Each wall is flat, endless, passes through zero and stands at right angles to its row. A trip goes straight from one point to another. List the walls that it crosses, first one first.
(in the rows, 128 means zero)

Walls:
(1): [158 166 127]
(2): [ 79 106 128]
(3): [104 126 122]
(4): [159 140 148]
(5): [177  82 154]
(6): [ 57 140 195]
Trips:
[203 127 136] to [165 192 118] => 5
[123 148  72] to [161 173  89] => 3, 4
[81 73 77] to [124  85 200] => 6, 5, 4, 3
[ 55 123 153] to [ 96  97 145] => 5
[160 134 202] to [137  97 164] => 1, 2
[145 144 162] to [184 136 130] => 6
[105  83  81] to [159 121 129] => 5, 3, 2, 4, 1

Walls:
(1): [147 156 177  99 115 129 134  85 128 132  79 116]
(2): [ 79  79  97 214 165  98 135 170  85 150  51 126]
(3): [163 130 124 154 165 192 109 110  96 143  88 192]
(4): [ 93  98  93 116 173  76 169 119  76  87 140 128]
(5): [115 100 193  59 117 197  84 136 144 121 100 171]
Trips:
[160 118 169 114 113 122 129 102 150 111  32 136] to [147 201 137  85 144 166  28 138 103  61 160 112] => 2
[132 104  74 171  93  59  78  71 112 142  88  97] to [106  93 160  85  77 190 104 116 139 195 127 197] => 4, 3, 5, 2
[137  48 113 127 102  88 146 133 181  65 151 130] to [153 129 151 150 157 101 164 118 111 169 208  77] => none
[142 119 144 116 128 138 185  96 170 161 144 118] to [ 32  54 104 128 205  97 141 113  80 140  94 193] => 4, 2, 3, 1, 5

Walls:
(1): [ 91 136 108 152 140 124 144 132  82 167  85 128 107 150 159 102  89 146
 106 136 174  93 118 129 168 103 154  84 111  88 123 135 146 197  90 122
 161  89 146 146 149 125 158 149 127 128 124 147]
(2): [176 160 104 164 116 111 167  61 208  70 177 113 161 126 118 175 119 111
 106 132 122  91 179 123  92 148 179 133  83 119 140 153 155 159 168 102
 130 145  76 136 126 228 140 141  92 113 153 207]
(3): [147 115 140 129 121 149 134  90 102 136 166 118 140 130 130 105 122 156
 144 183 146  93 146 185 149 114 132 174 143  75 186 127 112  79 148 165
 140 158 146 148 106 122 154  87 165 146 129  97]
(4): [136 107 132 204 147 108 128  73 126 105 134 178  65 158  76  89 148  84
 175 147 151 117 115 175 109 106 181 130 164 124 163  96 163 135 212  69
  50  96  63 169 124 159 173 138 154 188 103  78]
(5): [156 143 110 168 111 177 148 156 143 100 112 155 121  99 134 131  99 162
  91 152 123 141 140 140 106 149  77 101 121 108 154 121 137  85 140 146
 124 202 120 138 109 185 100 153  91  99 112 153]
(6): [166 182 147 109 126 163 109 126  99 140 140 123 127 124 132 150 101  76
 161 135 171  99 115 157  94 137  99 118  87 127 108 125 105 134 106  88
 172 118  88 192 141 122  97 143 102 149 188 146]
(7): [177 124 131 114 141 133 208 110 184 140 187 153 123  79  77 116 166 156
 155 172 115 100 123  86 168 150 151 100 176  97 120 115  87 188 137 119
 117 163 162 107 146 141 125 188 111 120 140 171]
(8): [ 67 111 179 151 141  99 155 114 103  87 116 165 115 142 154 130 130 123
 159 202  68 154 209 165 171 177 122 126  80 165  58  91 124 151 154 103
 115 112 115 224 138  58 136 191  99  88 121 132]
(9): [ 95 153 156 130 119 157 144 152 147 124 146  88 119  86 139 136 109 160
  99 163 109  76 177 138  74 175 104  90 121  93  98 170 135 132 111 205
 205 174 136 125  82 149 131 113 128  93 120 150]
(10): [ 84 110  77 100  98 127  90 147 115 184 100 117  61 140  93 138 162 108
 125 175  94 121 171 110 125 108 100 142 119 194 123 111 144  95 139 101
 177 119  30  99  91  78 143  81  95 107 126 152]
Trips:
[147 152  87 170 153 142  78 123 161 195 158  98 113  80 144  69 163 148
  79 144  71 148 117  96 119  94 157  96 122  86 104 208 153 127  84 176
 130 135 128 133  95 138 121 148 102 121 152 111] to [166 194 153 120 185 113 135 118 124 129 119  79 137 110 115 100 128 129
 123  93 147  77 115 121  76 101 180 121 128 144 135 170 164  54 192 131
 108  50 133 147 145  70  97 133 108 136 112 152] => 10, 5, 7, 6, 4, 1, 9
[106  94  91 137 155  61 152 165 145 158 138 160 140 168 163  95  68  65
  10 101 110 107 153 128 125  90 166 174 159 115 122 165 118 103 132 137
 137 110 100 121  84 141 146 134 107 188 113 129] to [127 112 103 150 139  74 114  98 105 140 114 135 109 102 112  64 129  77
 138 135  82  93 149 127  92  94 141 145 144 130 121  67  80  97 142 107
  92 105  95 184  54  82 141 175 132 142 146 128] => 3, 8, 2, 1, 6
[140 175 116 163 173 122 112 161  99 133 104 105 111 193 148  76 158 166
 131 144 140 103 137 147 105 122  84 176 156  87 177 169 109 159 144 198
  93 127 131 134  91 118  97  78 127 129 121  75] to [115 122  78 174  81 115 112 117 121 119  93 145  94 174 119 199  87 127
 197 168 118  83 105  81 130  85 180 119 113 126 119 124 111  95 125  82
 128 164 171 145  94 105 114 113 144 156 132 155] => 10, 9, 5, 6, 2, 8
[105 133 114 114 131 112 113 163 136  95 163 188 130 142  76  64 122 102
  97 134 122 161 152  77 149 151 167 149 151  38  82  84 149 134 165 124
 149 151 152 111 135 106 132  43 121 163 200 109] to [117 114 129 137 151 110 115 132 108 173 104 147 118 145 109 135 126 154
 136  89 136 142 186 134 164 157 144 113 140 148 146 133 151  89 102 148
 129 164  97 165  59 112  87 147 154  85 114 132] => 8, 9, 7, 5, 4
[ 49 152  83 166 169 158 160 131 134 150 149 157 111 106 106 114 116 144
 118 179 156 153  89 123 138 164 149 128 151 185  96 148 114 151 110  88
  76 131 126 142 123 117 161 120 195 126 159  97] to [128  78 131 128 127 135 149  80 122 141 118 129  98 103 121 126 111 174
 187 152 126  77 106 120 110 176 123  43  88 118  92 170 145 149 116 137
 110 112  94 137 137 129 135 114  99 117 168 135] => 9, 6, 2, 5

Walls:
(1): [131  79 127 130 127 180 101 107 130  87 154  75 125 155 170 113 140 149
 164  71 115 125 150 150 157 177 110 171 164  76 117 114 113 124 114 147
 122 103 139 139 154 117 116 163  88 108 136 148]
(2): [165 169 129 198 139  75 156 152 146 127  89 140 128 126  89 110 137 144
  94 126 126 145 160 147 167  89 166  71 152 133 116 168  85 114 134 204
 114 134 101 125 114 104  68 169 119 176  80  97]
(3): [112  81 133  78 188 131 141 155 187 109 115 135  81 131 107 111 118 134
 202 112 210  97 117 126 177 133  98 101 148 140 178 179  61 185 134 125
 129  78 128 163 161 128 159  93 130 100 153  83]
(4): [125 126  98 172 167 166 136  64 140 143 145 119  61  89 120 159 152 132
  89 129 110 165 138 156 140 158  83 145 137 113  87  91 121 190 107 125
 137 141  98 165  79 157 146 139  92 138  96 172]
(5): [159  81 105 162 129 104 158  94 111 101 113 128  85 206 146 128 155  68
 184 147 163 191 151 153 174 109 135 186  59  85 152 118 123 153 128 224
 135 111  81 106  81  98  89 147 156 114 198 130]
(6): [137 152 222 141 174  85 199 191 171 114 123 164 173 120 134 128 127 141
 195 186 158 139 136 129 122 156 169 146 129 183 150 145 104 134 164 162
 128  58 123 126 110  70 178 167 113 137  87  65]
(7): [154 126 122 150 141  88  83 159 115 148  34 154  88 138 161 118  69 158
 145 100  90  93 116 162 116 105 117 111 172 131 145  96 133 149 155 153
 145 112  80  95 179 118  95 151  90 139 132  88]
(8): [ 81  71  94 166 122  99 185  95 117 121 130 144 202 183 148 119 166 136
 169 115 140 160 140 121 106 154 145 142 137 194 135 133 129 112  51 137
 101 137 205 154  63 169 118 158 109 141 145  97]
(9): [113  95 177 143 164 118 130  94 190 154 114 177 148  70  63  66 142 145
 103 120 167 104 112  92 103 172  99  80 144 159  98 139 118 136  79 161
  90 171 155 128  91  37 119 139 133 125 208 196]
(10): [190 138 125  99 119 140 154 151  43 122 126  73 134  62 153  79 154  75
 113 114  76 186 143 102  75 146  89 192 101  91 143  88 134 122 106 177
  98 135 173 114 146  86 137 145 167  56 206  79]
(11): [174 126  63 151 144 121 125 113  77 110 141 125 114 152 193 134  90 144
 183 130 179 148 107  95 115 140  75  82 207  59 124 165 160 129  64 149
 107  96 114 115 105  94  89 231  91 153 137 118]
Trips:
[171 142 114 146 138  96 139 108  98 184 159 159 156 190 155 134  90 105
 111 103 182 156  80 142  81 147  94 120 118 139 113  96 147 145 131 130
 115  92 193  43 103  97  75 143 148 155  88 148] to [148 174 129 170  89 122 197 135 125  87 135 117 206 136 109  87   7  77
  92 142 133 114 130  53 117 178 123 133 147 172  84 153  87 168 171 104
 122 126 124  88 101 108 113  92 118  73 118 170] => 7, 5, 11, 8
[105  71 139 132 118 113  70 139 147  97 122 171  67 182 174 182 126 152
 128 178 155 152 143 115 137 150 107 157 120  97 159 120  96  99 159 167
 106 147 128 139  66  92 166 140 137 112 180  91] to [178 221 127 110 171 209 111  54  85 124 141 179 153 140 161 150 200  37
 146  98 136 141 102 164 142  90 134  79 127 147 149 163 106  83 138 143
 147 149  64  84 141 129 133  49 167 122 135  84] => 9, 8, 7, 1, 6, 11, 2, 3
[148 116  79 154 111 119 152 109  49 171 201  98 136 149 121  92 172 176
  96 123 166 129  93 121 138 115  54 144 172  92 111 115 143 172 123 119
 152  20 135  53  71 162 136 143 105 168  87 172] to [174 147 120 190  52 155 109 120  81 171 168 151 102 133 144 115  77 186
 106 105 161 199 143 138 100  60  73  80  97 173 156 170 158 113  75 164
 176  99  62 118  90 139 139 144  83 160 136 144] => 2, 7, 1
[139 112 153  85 159 120  92 119 124 109  73  70 186 106 134 110 140 195
 159  95 159 108 150 189 103 133 151 159 172  82 103 149 117 105 133  88
 144 176 112 134 114 120 122 122 144 138 129 126] to [ 34 101 142 109  56 146  62 125  75 135 102 151  92  97 139 127 154  86
 118 152 149 147 118  78 156 101 155 108 121  91 157  69  61  73 117  87
 171 100 205 150 157 149 151 125 133  95 132 149] => 11, 9, 10, 7

Walls:
(1): [ 96  55 142 119 190 107 192 128 165 159 138 107 105  91 102 145 146 117
 113 104 175 118 146 190 119 167  75 113 181 114  92 137 123  81  80 140
  95 145 152  89 115 159 172 161 189 166 140 104]
(2): [163 100 133 160 168  24 162 114 167  51 138 129 179  75 121 145 158 129
 145  95 126  83 158 161 153 157 129  92 131  85  79 147 120 143 115 161
 143 151 124 104 109  53  98 117 106  55 150 132]
(3): [ 81 121 102  81 118 153 160 139 146 127 146  30 131 115 128 110 131 194
 123 128 110 106 174  82 122 140 142 183 146 132 142 102 129 168 131 122
  82  61 183 103 134 139 101 139 153 133 141  87]
(4): [ 92 135  99 119 231 134 128 168 118 191  80 105 141 189 150 188 164 105
 158  79  92 137 146 115 131 172  98 162 153 213 164 164 147 145  98 103
  88 167 108 201 138 139 121 114 136 195 132 179]
(5): [107  91 129 213 136 156 103 105  98  97  98 120 176 141 198 164  98 120
 114  84 137 178 117 139 119 143  69 156 155 142 135 122 135  93  86  83
 131 130 114  77 170 139  97  89 143 112  68 122]
(6): [167 169 185 126 151 117 145 115 169 105 167 155 188 110 138 112 132 175
 187 163 113 135  91 105 159 136 115 140 118  95 170 136 147  86  99 127
 128 158 163 187 173 160  60 120 142 125  88 121]
Trips:
[152  94 127 177 126  98 168 176 169 151 160 118 151  99  74 132 108 132
 127 210 114 126 140  70  42 156 159  98 152 153 197 219 180 131 139 125
  82 169 158  95 215 104 119 164 158 137  80  92] to [159 104  30 114 160 208 141 173 168 152 187 147 136  81  90 146 150 116
 171 129 168 197 128 138 125 126 125 123 145 149  59 148 101 135 170 124
 162 169 114 102 104 140  22  97  63  99 111 104] => 4, 5, 3, 1
[129 157  96 185  77  86  98 154  72 108 157 123 104 135  38 167 138 117
 157 139  97 182  84 142 130 129 107 124 123 199 183 125 137 157 164 103
 116 116 111 109 168 110 122 127 128 146 137 168] to [135  60 139 126 148  95  70 105 136 101 136 182 129 193 114 147 124 141
 163 121  83 131 149 141 130  75 161 157 198 140 113 105 138 136 164 167
 128 110 135 122 114 136 157 119 105  93 127 154] => 2, 5, 4
[ 93 180 110 131 106 135 129 124 124 118 128  56 116 140 101 137 140 150
  70 164 145 109  65 151 165 161 154 156 145 139 109 202 105 167 138  81
  84 126 145 131 139 170 133 114 142 158 116 156] to [ 84 109 202 172 197  95 164 183 125 170 115 163 100 164 110 143 118 131
  91 142 128 133 127 169 124 224 165  78 156 115 136 131 133 142 106 167
 108 103 136 183 182 123 179 125  91 164 160 111] => 3, 2
[121 149 195 113 244 127 116  86  92 154 123 134 119 120 132 114 143 164
 157 244  58 135 146 147 186 113 158 134 115 116  59  90 116 140 212 174
 146 205 171 154 129 121 128  93 162 114 115 182] to [163 203 154 143 120  78 168  82  62 113 127 148 158 160 164 143 149  79
 124 150 101 132 121 131 118 132 127 162 181 162 124 119  97 131 166  97
  92 124 125 170 121  20 136 106 135 114 134 122] => 5
